Each wall is flat, endless, passes through zero and stands at right angles to its row. A trip goes straight from one point to another. List the walls that it crosses, first one first.
In the rows, 128 means zero.

Walls:
(1): [151 118]
(2): [125  75]
(3): [ 94 110]
(4): [113 100]
(5): [160 167]
Trips:
[103 139] to [83 79] -> 2
[166 128] to [117 115] -> 2, 4, 5, 3, 1
[198 126] to [146 156] -> none
[150 135] to [ 84 148] -> 1, 3, 5, 4
[145  65] to [160 107] -> 3, 5
[111 106] to [117  89] -> 1
[153 141] to [ 71 142] -> 1, 3, 5, 4
[138 113] to [143 167] -> 5, 4, 2, 1

Walls:
(1): [179 112 108  78]
(2): [103 125 143 123]
(3): [134  66 136 185]
(4): [146 121  99 127]
Trips:
[163 127  91  91] to [129 157 106 142] -> 1
[134 156 155 117] to [115 119 113  89] -> 1, 4
[215  62 154  86] to [ 81 107 176 135] -> 4, 2, 1
[133 188 139  75] to [124 162 115 110] -> 2, 4
[122 112  65 158] to [186 174 122 128] -> 1, 3
[ 98 100 136 142] to [125 157  29 121] -> 4, 2, 3, 1

Walls:
(1): [142  73 178 125 144 155  98 121]
(2): [117 118 182  95  80 168 112 101]
(3): [101  99 144 105 138  93 126 173]
(4): [170 118 157 102 111 112 116 151]
(5): [183 151 138 140 192 135 116 172]
(6): [126 117 159 136 174 152 168  77]
(7): [ 76 126 106  92 158 103  90  81]
(8): [142  92 106  64 124 136  97 113]
Trips:
[127 147 126 161 109  87 184 127] to [141 141 102 168 130  90  95 129] -> 6, 5, 7
[176 141  73 115 146 125 182 101] to [160 115 129  96 141 119 131  42] -> 7, 5, 2, 1, 4
[111 130 133 135 187 169 143  73] to [121  65 160 130 222 130  94 115] -> 8, 2, 3
[124 164  92 164 122 116 188 105] to [ 98 146  84  75  90 130 150 142] -> 6, 7, 8, 3, 2

Walls:
(1): [109 152 132 130 158 155  85 111 121]
(2): [ 64 127 142  96  59 128 184  52 161]
(3): [126  96 179 105 120 123 161  92 151]
(4): [124 137 137 122 118  99 144 106  77]
(5): [145 140 161 135  91 177 113  89 173]
Trips:
[156 137 136  83 152 123 109 142 156] to [147 119 151 133 100 158 145 167  74] -> 1, 5, 3, 4
[ 97 180 154 163 162  70 145  84  63] to [147 153 129 147 105  65 121  81 130] -> 3, 1, 5
[144 188 137  98  98 193 132 115 154] to [117 150 141  53 122 128 167 132 201] -> 1
[129 140 145 100 152 115 166 133 151] to [137 125 151  82 111  99 185 167 132] -> 4
[ 84 136 205 163 100 126 159 165 113] to [121 130 104 125  71  91 166 147 137] -> 5
[132 117  74 127 125  86 127 123 161] to [108 107 109 118 115 107 148 169  55] -> 4, 2
[170 161  99 122 105 126 141 142 157] to [ 87 122 136  72 126 134 122  17 114] -> 2, 3, 4, 1
[134 134 126 109  66  84 109 144 177] to [151 166 131 113 110 139  86  97 161] -> 1, 3

Walls:
(1): [131 132 117 125 144 151 136 153 141 153 105 175]
(2): [112 138 104 129 126 139 172 200 118 133  90 142]
(3): [ 92 105 153 114 129 119 174  76  81  67 122 126]
(4): [149 177 117 112 134 129  93 127  82 137 118  64]
(5): [142 168 201 102 132 152 151 183 150 142 127 116]
Trips:
[154 152 163 168 144 128 154 125 139 154 100 187] to [ 68  84 137 133 171 132 125 101  93 159  92 137] -> 3, 5
[149 130 192  46 101 158 120 145  88 129  98 115] to [119 151 108 129 120  62 165 103 123 144 225 119] -> 2, 5, 4
[116 134 146 137 129 139 111 112  90 113  98 130] to [121  96 143 126 225 120 142 182 131 112 208 109] -> 5, 4, 2, 3
[165 117 127  88 155  36 132 134  92 106 146 103] to [174 128 117 124 145 137 123 108 166 132 113 159] -> 3, 1, 4

Walls:
(1): [140 116 141 167 159 103 128 119 153 159 180 171  93 114 101  63  91  85]
(2): [121 128 130 117 153 139 101 131 156  74 140 115 107 124 148 160 138 113]
(3): [112  95 111 122  77 139  40 116 162 188 133 137 118 136 143 147 150 134]
(4): [175 108 134 175  89  80 132 136 154 134 108  72 102 108 134 121  89 105]
(5): [144 137 141 170  66 177 153 109  81  44 112 107 110 141 113 193 105 141]
(6): [103 164 108 103 122  86 129 186 108 163  50 137 179 153 104 147 167 139]
(7): [ 97 129 124 116 101 129 121  90 167 126  93  52 139 193 114 157 174 166]
(8): [129  99  98 109  84 125 153 156 121 131  63 114 149 121 122 174 153 141]
(9): [126 123 124 137 167 141 125 155 113 101 141 150 116 163 114  91 152 111]
Trips:
[170 108 160  89 142 141 114 148 147 119 116 113  96 144  98  84  77 125] to [233 109 148 157 182 160 121 121 174  63 143 198 185 172 134 127 115  87] -> 5, 4
[110 156 115 145 137  63  82 146 108 132  78 128 142 117 162 147 132 148] to [147 173 149 153  84 122 121 135 128 173  91 159 113 126  90 129 153 141] -> 2, 5, 1
[110  89 140 118 151 122 128 151 119 115 114 162 132 119 127 128 109 119] to [ 94 125 146 151 112  85 105  96 120 106 134 144 112 117 151 148  90 149] -> 6, 8, 5, 9, 4, 3
[124 140   7 101  97 105 170 143 125 126 148 152 126 129  99  72 148 107] to [143 100 159 136 127 171 156 107  92  99 111 116 165 119 120 112  64 182] -> 5, 6, 1, 9, 4

Walls:
(1): [120 104 128 164 153  40 155  73 111 112 158 163 132 137 186 161 139 122
  90 117 167 140 179  91]
(2): [129 136  96 121 184  89 142 144  84  52 151  96 153 142 121 147  94  75
 113  99 154 130 131 166]
(3): [151  94 161 185  94  94  55 124 102 144 146 139 122 163 117 176 101 121
 152  83 135 113 139 101]
(4): [163 140  72 152 187 112  57  97 115 150 131 147 146 125  79 147 138 151
 149 153 181 175 149 110]
(5): [ 76  72 157  78 118 116 134 119 143 130 127 144 126 159 127 150  88  95
 137 181 145 123  90 154]
(6): [133  96 119 120 145 154  72  81 107  99 109 136 136  99 102 123 174  98
 113 132 102  97 109 163]
(7): [145  80  98 125 145 114  70  87  98 109  89 149 144 137 120  82 109 156
  97 120  95 130 147 132]
(8): [134  80 128  87 123 128  93 165 195  75 124  99  45 115 111 103  77 136
 121 102 149 109 186  86]
(9): [166 110 170  84 160 117 147 161 137  89 144 128 135  83 114  52 122 179
 128  60 109 156  53  68]
(10): [121 137 104 141 109 135 131 136  97 117 127 146 161 118 167 132  86 173
 129 131 142 122  98 141]
(11): [ 92 109  94 107 140  76 100 105 156 163  98  99  71 234 159  99 132 127
 128 115  95 101 129 191]
Trips:
[ 91 123 145  94 143 100 105 133 112 111 188 176 151 175 129 124 132 149
 108 168 148 140 102 128] to [109  80 143  87 102 115 137 126 100  89 133 123 124 136  73 133  85 177
 129 107  38 172 121 137] -> 4, 6, 8, 1
[ 96 162 134 118  99 145  94 162  77  96 179 110 133 102 125  72 139 101
 140 131 141 113 131  73] to [139 108 135 159 142  86 127  94 112 118 130 166 105 123 117 116 138 169
 145  85 160 153 169 102] -> 6, 4, 1, 7, 10, 2

Walls:
(1): [144  83 123  96 150 135 115 157 145 107  81 116  93  81 133 112 124 125
 114 106 100 157 175 152 117 133 155 100  81  77  64 171 120 133 147 133
 167 143 200 132 132 134  97 135 151 105 119 167]
(2): [131  80 150 135 119 149 117 115  74 135 141 124 113 188 158 112 132 106
 110  87 158 122 147 112 102 140 117 140 152 217 167 101 153  68 128 121
  94 153 160 101 166 154 154 134 137  94  68 127]
(3): [117 134 117  81 100 119 113  79 113 135 116 104 165 106 158 123 143 136
 172 127 149 113  93 150 138 167 101 111 115 120 175  92 139 146 181 149
 131  75 142 175 132 131 133  67  88 122  86 103]
(4): [167 125 106  83 130 142 190  82 118 116  87 103 199 130  86  90  94 104
 151  53 135 164  90 131 118 141 163 122 125 122 188 118 135 110 171 120
 117 122 153 148  89 132 128 106 156 175 105 109]
(5): [165 183 161 104 182  87  82 174 172 133 180 168 111  94 153  83  51 139
 117 126 196 101 133  81 129 181 142 134  78 134 118 129 134 175  92 125
 144 180 133 139 150  93 117  94 144  75 113 131]
Trips:
[127 162 121 136 134 140 192 191 112 117 152  70 144 150 118 143 118 186
 130 163 155 146 105 166 105 182  96 122  77 136 161 131 174 111 100  49
  72 180 170 176  89 123  77 177 130  46 120 156] to [129 156 113  90 109 123 110 130 145 166  79  98 142  80 104 123 126  83
  69  61 102 103 110 117 141  94 208 120 195  93 119 173 111 130 108 104
 152 121  76  92 106 112 131 132 112 100 138 148] -> 2, 5
[134 138 127 137 171 118 113 123 150  37 123 130 142 115 133  95 102 157
 136 103 122 161 110  98 179 172 150 110 204 151 130  88 102 107 128 145
 139 134 157  93 125 120 108 116 101 173  99 177] to [113  87  24 113 125 236 170 183 120  95  83 149 152 110  92 139  85  86
 170 117 136 151 149 149 154 145  91 116 118  88  74 137  92 123 124 185
 113 120  90  81 110 144 129 133 155 132  84 134] -> 3, 2, 5
[131 180 101  87 120 140 127 134 106 158 160 162  58 117 130 181 136 100
 141 157  99  94 113 119 234 174  54 105 118 161  94  88 142 141 120 173
 106 168  39 173 107 128 158 210  89 101 146 104] to [177 133 125 137 103  97  96  88 172 137 133 159  95 146 127 106  56 156
 157 165 139 111 111 115 159 132 150  81 108 101 156  83 155 146 128  83
 116 127 131 145 128 143 124 108 113 143  69 187] -> 4
[158 138 112 151 137 104 166 145 176 138 108  75 132 121  53 197  65 121
  75 109 151 132 140 121 165 133  84 103 176 128  96 150 116 115 152 132
 130  63 146 190 133 132  91  75 208  92 170 102] to [144 148 181 124  96 125 124 162  93 131 173 121 208 138  98 139 174 138
 153 105  83 171 132  52 126 137 168 156 149  98 125 124 147 104 171 110
  91 134 158  88 116 186  90  89  53 116 121 142] -> 5, 3, 1, 2

Walls:
(1): [174 107 147 105 105  95 135 107 160 151  62  83 117 161 119  69 143 172
 162 157  74  93 186 122 121 119 114  95 104 187 170  78 168 137 158  80
 132  87 116 149  94  58  93 112 180 110 117  55]
(2): [112 100 128 166  74 105 155 118  78 122 140 110 178 103 124 130 161 145
 121 150 142 136 150 184 174 127 135 140 118 120 124 175 112 177 139 137
 143 101 105  78 129 126  80 146  85 125 148 179]
(3): [188 142  81 139 172  96  61 156 127 139  64 152 161 109  99  98 109 122
  67  99 162 139  93 191  81 201 142 126 101 111  98 133  36 117 187 180
 144 143 169  94 114 142 166  92 160  93 150 115]
(4): [ 68 154  95 148 146 147 124 118 147 118 125 171 139 113 143  92 119 173
 108 131 173  77  69 103 130 126 129 133 118 145 148 132 141 103 122 107
 103 168 138  85 134 103 105 112 105 167 129 139]
(5): [145 114 122 161 126 158 177 134 105 166 118 115 118 160 102 137 149 181
 141 177  98  95 133 114  91 105 152  91 155  99 111  90 181 155 103 142
 149 147 162 139 134 104 138 113 135 109 211 152]
(6): [ 94  95 116 125 171 117  85 134 144  60  81 175  71 147 128 157 132  69
 160  66 105 115 136 141 169 117 142 125  89 154 160 151 188 113 141 128
 118 111 196 127 107 116 141 120 123 127  91 112]
(7): [147 137 128 142 157 131 150  81 125 106 113 142 119 135 131 117  64 105
  95  81 130 134 101 127 149 149 138 143 141 205 129 127 100 150 136 122
 149 147 188 131 145 130  99 170 115  91 105 171]
(8): [140  99  70  74  78 177 194 107 120  68 123  97 142  50 142 122  74 132
 154 179  54 161  96  79 111  85 115 196 143 104 126  80 121  94 161 154
 114 129 134 120 157 121 221 121  97 161 166  98]
(9): [134  83 168 130 115 162  80 131 119 143 124 118 103 115 141 124 141 157
 161 102 106 111 123 176 139 134  97 166 100  89 123  82 106 169 119 109
 111 102 128 171 163 129 137 145 159 130 150 115]
(10): [197 101 152 110 108  81 136 121 110 158  88 165 134  87 164 183 139 138
 154 127 131 103 131 130 138  46 157 169 112 143  91 121 220  99  94  97
  92 147 125 142 148 169 108 118 128 169 121 151]
(11): [109 167  90 148 113 130 158 168 138 164 121 107 157 115 126 137 136 102
 154  86 150 139 120 159 188 169  88 165 124  81 166 164 119 139 173 118
 111 124 119  89 141 121 127 145 159 128 159 121]
(12): [ 81 105 181 121 164 128  82 106 124 116 175 147  84 140  83  96 142 125
  45 144 129 115 150  59 161 112 117 166 130 121 128 167 163 106 110 109
  95  89 138 171 120 103 110  90 121 158 140 107]
Trips:
[140  94 107 150 137  85 102 177 156 129 132  92 179 111 106 106  78  93
 122 123 126  97 207 163 107 189 126 145 148 195 129 108 102 114  62 111
 115  94 124 123  96 122 118 170 152 157 199  84] to [109 166 111 193 163 107  40 137 148 128 178 142 111  73 170 127 121  79
  98 172  97  68 126 152 115 146 144 191 166 131 149 140 157 172 119 147
 119 111 125 107 125 192 174 144 132 105 103  95] -> 12, 2, 6, 7, 1, 4
[177 128 132 145  99 107 143 126 136 157 129 142 160 156 145 149 142 124
 127  83 127 134 145 133 133 173 129 135 110 164  90 146 115 158 133 101
  93 138 122 184 154 109 148 147  79 158 125 113] to [142 171 125 119 163 146 195 163 164 112 168 168 155  92 107 156  93  99
  99 123  60 123  82 104 152 139 125  98 128  82 170 197 102 143 153 130
 154 129 141 115 148 169 104 169  77  81 170 175] -> 1, 9, 10, 8, 4, 5
